Each row is a point. To make a cloud, some directions were put in groups of two or more. Within a group, all points are equally far from the middle, so they leave a hole (a ring in 2 directions, a hollow ball in 3). The other directions are filled evenly. Then the cloud was stretched, turned, moved and blurred a little. How many holes are there, and how many directions does each take, smallest first?
(in the rows, 128 means zero)

Cloud (13 x 2):
[[149 155]
 [184 129]
 [165 124]
 [106  92]
 [166 132]
 [175 147]
 [174 141]
 [158 156]
 [178 121]
 [124 182]
 [144 143]
 [114 109]
 [135 108]]
Holes: 0

Cloud (29 x 4):
[[162 152 115 163]
 [115 145  89 154]
 [130 145  67 136]
 [139 112 112 121]
 [108 126 159 127]
 [184 148 104 162]
 [136 179 126 159]
 [123  81 109 112]
 [138 118 134 131]
 [155 131  47 112]
 [ 89 172 110 122]
 [175 124 101 147]
 [150 137  57 143]
 [111 111  81  94]
 [141 107  91 151]
 [112 129 111 183]
 [124 117 162  97]
 [134  86  97 125]
 [170 125  88 133]
 [155 103  95 132]
 [144 113 147 150]
 [ 88 159 144  92]
 [139 115  61  92]
 [ 97 114 174 130]
 [157 119  58 171]
 [120 168 106 144]
 [ 93 135 100 164]
 [120  81 102  98]
 [129 167 102 156]]
Holes: 0

Cloud (52 x 6):
[[116 137 179 149  75 106]
 [171 125 145  91 133 140]
 [150  86 124 157 136 115]
 [146  93 137 162 142 142]
 [120 115 186 133 153 105]
 [104 144  89 102 109 107]
 [ 71 108 106 136 138  95]
 [101 147 107 136 129  69]
 [ 65 137 130  92  83 101]
 [117  95 169 152 148 161]
 [ 83 154 156 147 109  73]
 [126  96 140  71 163 115]
 [ 74 138 128  93 174 110]
 [126 162 104 113 183 117]
 [ 97 167 138 143 122 168]
 [114 147  91  91 167 141]
 [ 83 104 180  97 133 154]
 [ 90 160 163 135  82  89]
 [118  75  99 141 108 124]
 [136 125 171 167 143 153]
 [134  87 114 121 127 156]
 [ 80 148 136  98 122 180]
 [ 64 163 158 106 125 129]
 [ 98  92 138 141 115 171]
 [ 68  98 132 150 144 142]
 [ 76 137 109 182 115 120]
 [ 62 136 132 156 128 154]
 [125 161 153 121  80 111]
 [120  96 159 105  68 115]
 [140 105 131  63 151 151]
 [159 118 141 139  96 142]
 [158 106 121 170 124 105]
 [ 70 162 150  97 122 113]
 [119 136 176 157  79 119]
 [ 72 141 128 137 105 167]
 [ 96  91 114  95 124  89]
 [114  85 151 160 100 151]
 [ 79 161 144 120 137 182]
 [ 79 149 129 147 153  94]
 [ 60  98 126 124 120  82]
 [139 133 161 131  68 113]
 [134 146 165 115  85 102]
 [ 80 145 127 135 139 184]
 [162 151 137 131 120 151]
 [129  84 140 170 109 140]
 [ 55 136 138 157 124 140]
 [113 110 188 152 133 117]
 [107  83 123 147 151 150]
 [161 127 120 167 123 124]
 [167 129 149 108 123 151]
 [ 80 109  89 134 125  88]
 [ 96 148 154 150 116  66]]
Holes: 2 (2, 3)

Cloud (80 x 8):
[[159 130 124 174 141 157  97 125]
 [105 101  62  99 145 119 131 128]
 [ 82 119 127 193 121 141 123  81]
 [121 108  98  91 149  94  90 113]
 [ 76 122 117 150  98  83 103 170]
 [130 125 154 141  90  76  92 159]
 [ 86  73 151 130 145 164 110 148]
 [151 106 130 121 136 164 183 107]
 [ 89 113 128  96 145  83 152 105]
 [117 151 101 107 183 166 136 120]
 [113 150 128 137  95 186 140 160]
 [ 67 160 141 157  91 143 148 142]
 [146  84  78 152 120 136 146 127]
 [110  73  80 150 154 101 132  92]
 [ 61 129 109 128 142 141 149 182]
 [119 114 125 155  89 184 153 127]
 [129 173  91 178 124 115 108 125]
 [113 190  91 116 139 106 113 132]
 [123 171 109 149 189 106 124 140]
 [105 119 134 184 109 173 157 103]
 [111 121 118 128 209 138 122 116]
 [ 73 170 124 109 122 106 158 149]
 [145 140 140 104 133 168 120  94]
 [126 179 134  85 113 147 151 153]
 [154 116 113 183 132 162 112 116]
 [ 90 144 144 145 131 114  83  89]
 [129 116 127 187 127 170 124  86]
 [165 109 168 163 129 105 105 105]
 [116  67 146 178 150 105  95 117]
 [103  62 107 180 147 108 120 103]
 [110  95 133 117  85 100 171 149]
 [110 103 114 149 128 136  69 172]
 [ 92 150 144 134  87 116 152  88]
 [ 77  82 110  98 102 118 132  89]
 [ 47 111 117 169  96 136 113 116]
 [144 143 150 190 158 125 152 138]
 [106 118 105 151 107  69 107 166]
 [134 132 105 132 168 180 162 104]
 [130 146 118 188  92 124 134 158]
 [111 165 115 110 157 179 113 135]
 [111  89  93 147  72 102 135 128]
 [131  97  97 132  87 148 169 128]
 [132  79 135 188 111 135  97 132]
 [123 164 154 151  84 106 147 160]
 [ 92 187  99 122 149 140 113 172]
 [163 117  96 106 135 137 176 134]
 [149 129 104 160 122  89 125 179]
 [118 132 158 123 105 134 156  70]
 [135  99  91 118  69 122 132 104]
 [104 156 137 100 125 186 152 136]
 [106 129 163 183  96 146 153 115]
 [ 83 126 141 163 150 101 165 107]
 [182 141 126  98 156 113 136 137]
 [ 94 148  76 157 156 170 107 131]
 [ 94 115 149 102 165 118 132  85]
 [ 78 130  96 193 157 144 108 141]
 [141 135 171 127 132 138 162 186]
 [ 65 143 123 162 155 136 130 185]
 [110 158  79 159 175 138  98 131]
 [129  88 141 184 101 157 142 134]
 [114 118 116 134 116 175 174  78]
 [127 115 150  68 131 116 114 165]
 [139 118 167 131 100 126 149  74]
 [166 123 116  99 122 143 101 118]
 [170 128  85 159 136 108 159 119]
 [165 110 121 171 154 159 121 138]
 [177 121 112 113 124  85 133  98]
 [ 92  72 131 182 103 110  94 123]
 [113 173 125 162 167  93 137 143]
 [116 132 155 105  89 118 128 197]
 [116  92  62 134 155 122 109 132]
 [ 95 115 160  85  92 103 111 165]
 [145 148 124 121  96 108  86 173]
 [163 110 139 178 159 125 139 161]
 [154  89 159 116 176 120 118 149]
 [ 99 115  73 107 109  83 126 140]
 [101 128 114 163 105 132 125  55]
 [ 69  81 148 121 117 161  99 136]
 [ 70 164 104 150 122 147  82 151]
 [135  94 139 181  85 142 115  98]]
Holes: 2 (2, 6)
